Each row of a before or after table is a point. One or more steps were done to the points. Then noise was added and the rows were shuffled. The steps act on how far a point lies along the listed directions, d1 being the first. What was done? A step turns or swaps two directions, mirrors them in a line or flattens them onto one, adds a multiple of one to another, or multiplies one. Angles are multiples of 10 degrees, from the lower direction toward the higher: turns from -170 to 170, lines from 10 to 170 but not 90. Use the fewest steps. Two steps may share a direction if one is a turn and the other turns, adds or multiplies; they go together, in the order done. Otherwise the lowest direction goes first.

Directions:
(1): | -0.19 | -0.24 | -0.35 |
(2): | -0.43 | +0.08 | +0.18 |
(3): | -0.04 | +0.39 | -0.25 |
Before (14 x 3):
| -0.16 | +0.30 | +0.16 |
| +0.11 | -0.04 | -0.34 |
| +0.07 | -0.27 | -0.03 |
| +0.04 | -0.13 | +0.00 |
| +0.14 | -0.01 | +0.19 |
| +0.18 | -0.23 | -0.39 |
| +0.46 | -0.39 | -0.22 |
| +0.09 | -0.47 | -0.10 |
| -0.44 | +0.19 | -0.14 |
| +0.21 | +0.25 | +0.69 |
| -0.03 | +0.27 | +0.07 |
| +0.45 | -0.28 | -0.15 |
| +0.30 | +0.11 | +0.01 |
| -0.42 | +0.49 | -0.21 |
After:
| +0.12 | -0.21 | -0.43 |
| +0.51 | -0.12 | -0.16 |
| +0.21 | +0.29 | -0.15 |
| -0.04 | -0.50 | +0.58 |
| -0.08 | +0.09 | +0.23 |
| +0.29 | +0.16 | -0.33 |
| -0.38 | +0.36 | -0.01 |
| +0.10 | -0.09 | -0.12 |
| +0.27 | -0.02 | +0.14 |
| +0.56 | -0.11 | -0.34 |
| +0.04 | -0.18 | +0.10 |
| -0.21 | +0.05 | +0.29 |
| +0.10 | -0.12 | -0.22 |
| -0.33 | +0.51 | +0.26 |
Steps: turn d1 and d3 by 60 degrees; turn d1 and d2 by -20 degrees

Directions:
(1): | +0.14 | -0.07 | +0.56 | -0.14 | -0.40 | +0.16 | -0.22 | +0.22 | -0.15 |
(2): | +0.48 | +0.01 | +0.19 | -0.15 | +0.48 | +0.04 | +0.30 | +0.17 | -0.13 |
(3): | -0.01 | +0.17 | +0.23 | +0.05 | -0.15 | -0.26 | +0.31 | -0.52 | -0.35 |
(4): | +0.06 | +0.15 | +0.37 | +0.35 | +0.20 | -0.34 | -0.22 | -0.04 | +0.41 |
Before (10 x 9):
| +0.00 | -0.03 | +0.50 | +0.25 | +0.01 | -0.12 | -0.07 | +0.29 | +0.11 |
| +0.10 | -0.09 | +0.21 | +0.03 | -0.08 | -0.09 | -0.03 | -0.05 | -0.34 |
| -0.27 | +0.04 | -0.26 | +0.05 | -0.04 | +0.07 | +0.01 | -0.10 | -0.01 |
| +0.52 | +0.07 | +0.34 | -0.23 | +0.28 | -0.05 | +0.15 | -0.12 | -0.17 |
| +0.42 | -0.02 | -0.29 | -0.44 | +0.33 | +0.29 | +0.36 | +0.38 | -0.27 |
| +0.34 | +0.20 | +0.23 | +0.43 | +0.82 | -0.40 | +0.26 | +0.01 | +0.51 |
| -0.30 | +0.14 | -0.86 | +0.30 | +0.65 | -0.20 | +0.38 | -0.21 | +0.43 |
| +0.03 | +0.07 | -0.10 | +0.07 | +0.49 | -0.15 | -0.23 | +0.28 | +0.25 |
| -0.08 | -0.04 | -0.11 | -0.20 | -0.31 | +0.04 | +0.03 | -0.15 | -0.31 |
| +0.06 | +0.12 | +0.12 | +0.23 | -0.06 | -0.13 | +0.20 | -0.19 | -0.08 |
After, 10 rows:
| -0.28 | +0.31 | -0.34 | +0.29 | +0.31 | -0.49 | +0.66 | -0.79 | -0.06 |
| -0.20 | +0.06 | -0.17 | -0.01 | -0.06 | +0.07 | +0.09 | -0.17 | -0.16 |
| +0.52 | +0.10 | -0.19 | -0.28 | +0.57 | +0.09 | +0.45 | +0.26 | -0.19 |
| +0.02 | -0.11 | -0.05 | -0.31 | -0.26 | +0.14 | -0.01 | +0.02 | -0.30 |
| +0.07 | +0.07 | +0.29 | +0.20 | -0.20 | -0.03 | +0.10 | -0.07 | -0.10 |
| +0.10 | -0.13 | +0.21 | -0.03 | -0.07 | +0.03 | -0.18 | +0.13 | -0.22 |
| +0.18 | +0.31 | +0.43 | +0.55 | +0.51 | -0.58 | +0.18 | -0.28 | +0.45 |
| +0.53 | +0.02 | +0.46 | -0.14 | +0.26 | -0.03 | -0.09 | +0.02 | +0.04 |
| -0.11 | -0.08 | +0.28 | +0.30 | +0.06 | -0.09 | -0.19 | +0.36 | +0.26 |
| -0.08 | +0.16 | -0.18 | +0.21 | +0.46 | -0.33 | -0.12 | -0.04 | +0.19 |
Steps: turn d1 and d3 by -50 degrees; turn d2 and d4 by 20 degrees

Directions:
(1): | +0.06 | +0.16 | +0.29 | +0.01 | -0.23 | +0.40 | -0.25 | +0.22 | +0.40 | +0.19 | +0.16 | -0.30 | -0.39 | -0.37 |
(2): | -0.25 | +0.09 | +0.34 | -0.46 | +0.07 | +0.28 | +0.12 | +0.15 | -0.67 | +0.18 | +0.16 | -0.05 | +0.00 | +0.02 |
(3): | +0.02 | -0.24 | +0.11 | -0.11 | -0.32 | -0.17 | -0.34 | +0.59 | -0.06 | +0.03 | -0.51 | +0.24 | -0.04 | +0.15 |
(4): | +0.09 | -0.14 | -0.06 | +0.37 | -0.30 | -0.32 | +0.08 | +0.08 | -0.39 | +0.21 | +0.16 | -0.01 | +0.15 | -0.65 |
(5): | -0.14 | -0.40 | +0.34 | +0.34 | +0.01 | +0.22 | -0.46 | -0.24 | -0.08 | -0.12 | +0.35 | +0.36 | +0.06 | +0.14 |
Before, 9 rows:
| +0.15 | -0.73 | +0.17 | +0.32 | -0.50 | -0.31 | -0.62 | +0.71 | -0.01 | -0.01 | -0.55 | +0.37 | +0.03 | -0.03 |
| -0.06 | -0.11 | +0.02 | +0.20 | +0.05 | +0.16 | -0.38 | -0.25 | +0.40 | -0.26 | -0.12 | +0.20 | -0.06 | +0.33 |
| -0.07 | +0.22 | -0.06 | -0.08 | -0.11 | -0.20 | +0.01 | +0.29 | -0.02 | +0.06 | -0.17 | +0.06 | +0.14 | +0.02 |
| -0.19 | +0.26 | +0.10 | -0.20 | +0.34 | +0.10 | +0.03 | -0.21 | -0.42 | +0.08 | +0.36 | -0.08 | +0.15 | +0.13 |
| +0.23 | -0.27 | -0.01 | +0.19 | -0.60 | -0.66 | -0.26 | +0.58 | -0.23 | +0.11 | -0.50 | +0.31 | +0.07 | -0.34 |
| -0.17 | -0.04 | -0.11 | -0.14 | +0.27 | -0.27 | +0.36 | -0.25 | -0.70 | -0.01 | +0.21 | +0.09 | +0.26 | +0.15 |
| +0.04 | +0.01 | -0.10 | +0.31 | -0.24 | -0.30 | +0.29 | -0.11 | -0.12 | +0.21 | +0.34 | -0.06 | +0.03 | -0.48 |
| +0.14 | -0.30 | -0.12 | +0.34 | +0.15 | -0.21 | +0.06 | -0.40 | +0.17 | -0.11 | +0.11 | -0.12 | +0.20 | -0.52 |
| +0.02 | +0.06 | +0.18 | +0.16 | -0.06 | -0.04 | -0.01 | -0.36 | -0.17 | +0.02 | +0.35 | -0.06 | +0.17 | -0.52 |
After:
| -0.19 | +0.01 | +0.05 | +0.13 | +0.01 | -0.10 | -0.12 | +0.09 | -0.10 | -0.05 | +0.04 | +0.29 | +0.24 | +0.10 |
| +0.13 | -0.40 | -0.34 | -0.15 | -0.19 | -0.72 | +0.16 | +0.62 | -0.54 | +0.01 | -0.77 | +0.24 | +0.31 | +0.11 |
| +0.05 | -0.07 | +0.05 | -0.08 | +0.07 | -0.03 | +0.28 | -0.11 | -0.17 | +0.14 | +0.11 | -0.39 | +0.05 | -0.63 |
| +0.09 | +0.20 | -0.19 | +0.31 | +0.22 | -0.07 | -0.19 | -0.35 | +0.42 | -0.10 | +0.27 | -0.16 | +0.04 | -0.02 |
| +0.07 | -0.07 | +0.05 | +0.46 | -0.29 | -0.19 | +0.07 | -0.07 | +0.06 | +0.22 | +0.37 | -0.03 | +0.00 | -0.53 |
| +0.08 | -0.42 | -0.08 | +0.26 | -0.32 | -0.76 | -0.06 | +0.17 | -0.60 | -0.03 | -0.32 | +0.50 | +0.34 | -0.08 |
| +0.21 | +0.12 | +0.01 | +0.29 | -0.20 | -0.20 | -0.05 | -0.17 | +0.27 | +0.06 | +0.10 | -0.20 | +0.00 | -0.66 |
| +0.03 | -0.08 | -0.31 | +0.50 | +0.25 | -0.30 | +0.17 | -0.61 | +0.21 | -0.19 | +0.43 | -0.01 | +0.12 | -0.02 |
| -0.13 | +0.39 | -0.10 | -0.67 | +0.14 | +0.16 | +0.26 | +0.17 | -0.10 | +0.06 | -0.38 | -0.24 | -0.06 | +0.21 |
Steps: turn d1 and d3 by 40 degrees; add 0.5 times d4 to d2; turn d2 and d5 by 160 degrees
